Each row is a point. The ring and each string are closed loops that go straight from each point to the next, and from the last back to the first. Before rounding, they use only three directions, however many columns there are. How many times does the string pass through the ring? Passing back the other way cancels.

Ring, 6 rows:
[[71, -14, -28],
[47, 40, -41],
[-12, 68, -29],
[-46, 22, -5],
[-5, -35, 9],
[47, -45, -3]]
String:
[[101, -46, -76],
[92, -6, -59],
[56, -8, -74],
[27, 17, -29],
[25, 50, -2],
[23, 88, -7],
[5, 104, -52],
[-20, 91, -64],
[-21, 45, -59],
[-12, 19, -44],
[-11, 39, 0],
[-45, 60, 18],
[-72, 37, 6],
[-62, -4, -15],
[-25, -18, -23],
[-6, -2, -3],
[-4, 4, 24],
[-4, -44, 38],
[19, -86, 19],
[33, -32, 33],
[61, -76, -1],
[63, -76, -48],
[27, -15, -32],
[37, -23, -46]]
Times through: 3
String (15 x 3):
[[65, -86, -38],
[45, -27, -33],
[37, 9, -9],
[38, 40, 14],
[54, 56, -16],
[29, 74, -12],
[7, 72, 12],
[-32, 114, -8],
[-62, 77, -33],
[-53, 19, -45],
[-25, 2, -24],
[-11, 2, -5],
[-8, 9, 32],
[3, -39, 43],
[41, -88, 4]]
Times through: 2

Ring, 9 rows:
[[10, 35, 39, -52, 25, 12, 0, 51],
[-2, 78, 64, -33, 46, 25, 10, 42],
[-14, 91, 69, -8, 54, 29, 12, 16],
[-31, 68, 58, 25, 47, 27, 4, -34],
[-37, 32, 42, 36, 32, 21, -7, -63],
[-32, -21, 12, 31, 7, 7, -21, -75],
[-13, -51, -13, 7, -11, -7, -25, -48],
[6, -44, -15, -25, -13, -11, -19, -1],
[12, -22, -1, -42, -4, -6, -13, 26]]
String (7 x 8):
[[27, 64, 11, -41, 21, -1, 19, 78],
[7, 48, 25, -24, 25, 8, 8, 36],
[8, 71, 13, -3, 27, 3, 20, 34],
[-13, 43, 35, 1, 29, 15, 1, -6],
[-39, 56, 87, 6, 53, 40, -8, -38],
[-31, 121, 113, -7, 78, 50, 12, 5],
[12, 116, 73, -52, 58, 27, 24, 86]]
Times through: 1

Ring, 8 rows:
[[-2, 16, -6, -7, -3, -9, -13, -48, -41, -50, -77, 29],
[-12, 44, -40, 21, 9, -9, -18, -50, -43, -58, -106, 44],
[-17, 42, -40, 44, 7, 4, -19, -34, -29, -38, -98, 34],
[-21, 11, -24, 67, -10, 29, -2, -9, 0, -5, -53, 4],
[-21, -31, -10, 72, -35, 47, 34, 0, 21, 8, 6, -25],
[-15, -61, 8, 54, -51, 50, 54, -3, 25, 8, 40, -39],
[-2, -56, 36, 10, -42, 30, 29, -13, 5, 0, 21, -28],
[2, -26, 32, -10, -23, 9, 3, -27, -19, -19, -24, -3]]
String (23 x 12):
[[-4, -14, 19, 13, -18, 15, -3, -19, -12, -11, -34, -2],
[3, -6, 53, -5, -7, 9, -39, -6, -16, 11, -52, -1],
[5, 10, 30, -23, 0, -10, -35, -34, -39, -27, -76, 22],
[-6, 37, -67, -17, 0, -32, 19, -98, -73, -121, -102, 63],
[-12, 28, -61, 13, -5, -12, 19, -73, -50, -89, -84, 45],
[-13, 32, -55, 21, -1, -8, 9, -63, -44, -76, -88, 43],
[-11, 13, -15, 27, -7, 8, -6, -31, -23, -31, -65, 18],
[-7, 15, 15, 22, 0, 11, -34, -12, -17, -2, -71, 11],
[-16, 53, -32, 41, 16, 0, -38, -30, -32, -31, -115, 39],
[-29, 65, -86, 74, 14, 5, -8, -45, -31, -58, -118, 49],
[-27, 26, -70, 72, -9, 19, 22, -38, -15, -47, -66, 24],
[-18, 0, -27, 51, -18, 23, 17, -25, -7, -24, -40, 5],
[-10, -7, 10, 35, -15, 24, -6, -9, -4, 0, -38, -3],
[-14, -14, 30, 60, -17, 43, -19, 22, 20, 42, -25, -23],
[-26, -43, -18, 93, -44, 61, 51, 7, 35, 17, 27, -36],
[-28, -58, -39, 89, -58, 59, 88, -13, 31, -12, 49, -36],
[-22, -51, -37, 67, -52, 46, 80, -26, 16, -28, 34, -25],
[-10, -23, 9, 34, -26, 28, 13, -12, 1, -3, -15, -12],
[-5, -55, 49, 29, -39, 42, 14, 10, 20, 30, 22, -39],
[-2, -61, 55, 19, -42, 40, 18, 7, 17, 27, 28, -40],
[3, -75, 67, 3, -49, 37, 25, 3, 15, 24, 42, -45],
[-1, -69, 24, 0, -53, 26, 57, -31, -2, -25, 38, -27],
[-7, -33, -9, 13, -35, 16, 43, -41, -14, -42, -5, -3]]
Times through: 4

Ring:
[[41, -20, 19, -34, -28, 26, 0, -6, -7, -11, -24, -32, -11, 27],
[41, -33, 1, -64, -30, 23, -4, -13, -2, -23, -30, -22, -12, 25],
[10, -38, -24, -69, -23, 21, -11, -12, 2, -36, -27, -1, -12, 7],
[-38, -15, -26, -24, -6, 18, -12, 3, -1, -34, -16, 14, -7, -17],
[-65, 8, -8, 37, 2, 25, -10, 19, -8, -17, 2, 10, -4, -29],
[-35, 5, 19, 55, -13, 41, -7, 19, -11, 2, 15, -19, -6, -11],
[-2, -1, 29, 34, -21, 40, -2, 12, -11, 4, 5, -32, -7, 6]]
String:
[[-27, 4, 9, 23, -8, 26, -4, 13, -9, -10, -5, -10, -6, -8],
[-18, -25, 6, 27, -31, 58, -15, 9, -3, -4, 25, -24, -9, -5],
[-15, -14, 27, 60, -34, 66, -12, 16, -8, 12, 36, -39, -9, -1],
[5, -22, 23, 30, -37, 60, -10, 8, -6, 6, 23, -40, -10, 8],
[0, -20, 7, -2, -25, 39, -8, 3, -5, -10, -1, -21, -9, 5],
[17, -22, 16, -3, -31, 42, -6, 1, -5, -5, 0, -32, -10, 14],
[61, -43, 26, -27, -52, 55, -7, -10, -3, 1, 2, -54, -14, 36],
[67, -34, 27, -42, -43, 38, -1, -12, -5, -5, -18, -49, -13, 41],
[47, -49, 3, -53, -45, 46, -10, -14, 1, -16, -8, -35, -14, 27],
[12, -11, 8, -25, -16, 18, -1, -1, -7, -17, -25, -16, -9, 12],
[13, 7, 13, -30, -2, -2, 7, 1, -11, -20, -46, -9, -7, 14],
[65, -65, -21, -121, -43, 25, -10, -29, 7, -39, -38, -19, -16, 34],
[48, -79, -37, -118, -49, 39, -20, -29, 12, -43, -21, -13, -17, 24],
[22, -67, -35, -87, -41, 41, -20, -19, 9, -39, -11, -8, -15, 11],
[13, -82, -60, -116, -42, 39, -27, -26, 16, -54, -15, 8, -16, 3],
[-26, -18, -30, -48, -4, 8, -10, -2, -1, -40, -30, 17, -8, -12],
[-40, -44, -52, -54, -17, 29, -23, -5, 8, -46, -8, 22, -10, -22],
[-56, -35, -47, -26, -14, 33, -23, 2, 5, -40, 2, 22, -9, -29],
[-67, 18, -13, 20, 14, 6, -5, 18, -9, -25, -18, 21, -3, -30],
[-38, 15, 4, 18, 4, 10, -1, 14, -11, -16, -19, 3, -4, -13],
[-27, -18, -8, 4, -18, 38, -13, 7, -3, -17, 4, -7, -8, -10],
[-38, -15, -6, 22, -17, 42, -14, 11, -4, -13, 13, -6, -8, -16],
[-26, 3, 6, 17, -7, 23, -4, 12, -9, -12, -9, -7, -6, -8]]
Times through: 0
String (26 x 14):
[[-30, 1, 3, 17, -7, 25, -5, 12, -8, -13, -7, -5, -6, -10],
[-52, -12, -1, 50, -19, 53, -17, 18, -5, -6, 29, -10, -7, -23],
[-57, 3, 13, 76, -15, 53, -13, 25, -9, 4, 33, -15, -5, -24],
[-51, 30, 31, 84, 1, 31, 0, 29, -17, 8, 11, -16, -2, -18],
[-27, 19, 23, 40, -2, 21, 2, 18, -14, -2, -8, -14, -4, -6],
[-7, -14, 10, 11, -23, 40, -8, 7, -6, -7, 3, -21, -9, 1],
[12, -20, 28, 30, -37, 58, -8, 8, -7, 8, 20, -44, -10, 12],
[22, 5, 48, 37, -24, 38, 4, 11, -15, 13, -1, -47, -8, 21],
[40, -12, 40, 8, -34, 41, 1, 2, -11, 8, -4, -50, -10, 29],
[39, -36, 16, -23, -42, 48, -8, -6, -3, -5, -1, -41, -13, 25],
[10, -25, 4, -18, -27, 36, -8, -1, -3, -14, -7, -21, -10, 9],
[6, 16, 23, -6, -1, 2, 8, 6, -14, -12, -38, -14, -6, 11],
[51, -9, 21, -53, -18, 6, 8, -9, -9, -16, -47, -27, -10, 33],
[33, -3, 14, -48, -10, 0, 7, -6, -10, -21, -49, -16, -9, 24],
[6, -16, 1, -27, -17, 21, -4, -1, -5, -20, -21, -12, -9, 8],
[34, -56, -19, -79, -39, 36, -14, -18, 5, -31, -18, -16, -14, 19],
[39, -70, -35, -109, -42, 33, -18, -25, 10, -42, -24, -9, -16, 19],
[4, -21, -21, -67, -10, 4, -5, -9, -2, -38, -42, 7, -9, 5],
[-18, 6, -1, -15, 1, 4, 1, 6, -9, -24, -33, 3, -6, -4],
[-13, -24, -16, -30, -17, 26, -11, -1, -1, -27, -14, -1, -9, -4],
[-29, -53, -52, -60, -25, 36, -25, -8, 9, -45, -4, 16, -12, -17],
[-63, -21, -46, -27, -2, 19, -18, 4, 2, -43, -11, 30, -7, -32],
[-66, 30, -7, 21, 22, -6, 1, 19, -13, -25, -30, 23, -1, -28],
[-83, 8, -24, 27, 10, 17, -12, 19, -6, -27, -3, 26, -3, -39],
[-69, -21, -27, 24, -14, 47, -22, 14, 1, -23, 23, 10, -7, -34],
[-43, -10, -8, 21, -12, 36, -13, 12, -4, -16, 8, -2, -7, -18]]
Times through: 2

Ring:
[[39, 18, 13, 1, 3, -13, 5, 15, 0, -36, 35, 20, -37, -16],
[3, -5, 3, -1, 33, -16, 39, 43, 21, -21, 19, -25, -7, 7],
[-43, -24, -14, 8, 41, -3, 28, 26, 22, 15, -16, -52, 35, 19],
[-70, -20, -23, 14, -8, 6, 12, -18, -12, 53, -46, -28, 27, 27],
[-33, 3, -11, 13, -38, 4, -8, -35, -30, 34, -27, 15, -9, 9],
[26, 23, 7, 9, -29, -2, -27, -27, -25, -12, 15, 41, -35, -19]]
String (27 x 14):
[[-111, -33, -33, 13, -19, 4, 44, -13, -16, 83, -74, -45, 35, 53],
[-77, -22, -28, 20, -7, 14, -12, -36, -15, 62, -55, -28, 43, 22],
[-27, -7, -14, 19, 9, 13, -41, -33, -7, 22, -19, -10, 31, -7],
[-20, -4, -8, 10, 3, 0, -1, -6, -4, 12, -10, -9, 6, 4],
[-95, -28, -26, 9, -16, -2, 54, 1, -11, 68, -60, -41, 22, 50],
[-121, -41, -37, 14, -1, 5, 47, -4, -5, 85, -77, -63, 52, 56],
[-70, -29, -27, 18, 28, 12, -7, -13, 7, 47, -44, -50, 59, 19],
[-34, -16, -15, 15, 29, 7, -15, -7, 9, 18, -17, -32, 38, 3],
[-23, -12, -11, 12, 28, 4, -10, -1, 10, 9, -9, -27, 28, 1],
[-26, -9, -8, 6, 10, -5, 21, 11, 4, 11, -9, -20, 6, 13],
[-41, -21, -9, 1, 32, -14, 60, 45, 22, 10, -10, -49, 13, 29],
[-29, -25, -4, -6, 58, -23, 86, 79, 42, -10, 6, -66, 12, 32],
[9, -9, 3, 0, 56, -14, 32, 52, 35, -31, 26, -38, 8, 1],
[13, 1, 1, 9, 30, -1, -16, 6, 12, -19, 18, -9, 7, -14],
[-5, -2, 0, 3, 15, -10, 23, 21, 8, -7, 8, -13, -7, 5],
[2, 0, 1, 5, 18, -7, 10, 15, 8, -12, 12, -10, -4, -1],
[-5, -1, -1, 6, 12, -6, 11, 11, 4, -5, 5, -9, -3, 2],
[-17, -7, 1, -4, 13, -21, 70, 49, 13, -5, 5, -25, -19, 25],
[-15, -14, 4, -11, 39, -32, 105, 88, 34, -19, 17, -48, -18, 34],
[-3, -13, 0, 0, 54, -14, 38, 51, 34, -22, 18, -43, 12, 7],
[-7, -11, -5, 8, 47, -3, 3, 22, 24, -11, 9, -34, 24, -2],
[-35, -28, -13, 7, 68, -4, 26, 40, 38, 2, -6, -67, 48, 14],
[-63, -36, -21, 9, 59, -1, 35, 34, 33, 26, -27, -76, 57, 28],
[-48, -25, -20, 15, 44, 8, -6, 2, 18, 25, -24, -51, 54, 10],
[-18, -6, -9, 13, 17, 5, -17, -10, 2, 9, -8, -15, 20, -3],
[-53, -16, -14, 7, -2, -5, 39, 9, -3, 33, -29, -27, 8, 29],
[-84, -26, -24, 10, -8, -1, 43, 0, -8, 59, -52, -39, 24, 42]]
Times through: 4
String (20 x 14):
[[-19, -7, -4, 2, 13, -11, 37, 26, 8, 2, -1, -22, -4, 15],
[11, -2, 1, 8, 39, -3, -8, 16, 18, -21, 19, -18, 11, -12],
[4, -9, 1, 2, 51, -12, 27, 44, 31, -24, 20, -35, 10, 1],
[-34, -24, -4, -6, 51, -24, 92, 78, 38, -5, 3, -64, 8, 36],
[-31, -13, -8, 4, 17, -10, 40, 26, 10, 10, -9, -30, 6, 20],
[-11, -6, -7, 12, 24, 3, -16, -4, 7, 1, -1, -17, 20, -5],
[-27, -11, -11, 12, 21, 3, -4, -2, 6, 13, -12, -24, 24, 5],
[-77, -32, -29, 20, 29, 14, -11, -17, 7, 52, -49, -54, 66, 20],
[-101, -31, -31, 13, -10, 4, 38, -10, -11, 74, -66, -45, 36, 46],
[-74, -18, -20, 9, -21, -2, 40, -5, -16, 54, -47, -24, 9, 38],
[-13, -1, -8, 14, 6, 6, -26, -20, -6, 9, -7, -3, 13, -7],
[-56, -10, -21, 19, -22, 13, -22, -44, -24, 51, -44, -6, 23, 12],
[-89, -19, -27, 15, -37, 6, 20, -31, -29, 74, -64, -18, 18, 38],
[-34, -8, -16, 18, 3, 12, -34, -34, -10, 28, -25, -10, 29, -2],
[-22, -6, -10, 14, 10, 6, -19, -17, -3, 15, -12, -11, 19, -2],
[-53, -23, -23, 20, 30, 15, -28, -22, 6, 35, -33, -40, 57, 6],
[-84, -40, -28, 13, 45, 4, 30, 17, 23, 47, -45, -76, 64, 35],
[-35, -23, -15, 12, 53, 3, 3, 16, 26, 10, -12, -52, 47, 8],
[-47, -33, -12, 0, 67, -14, 69, 66, 44, 5, -8, -78, 36, 32],
[-38, -23, -5, -6, 39, -23, 92, 72, 31, 1, -2, -57, 2, 38]]
Times through: 3
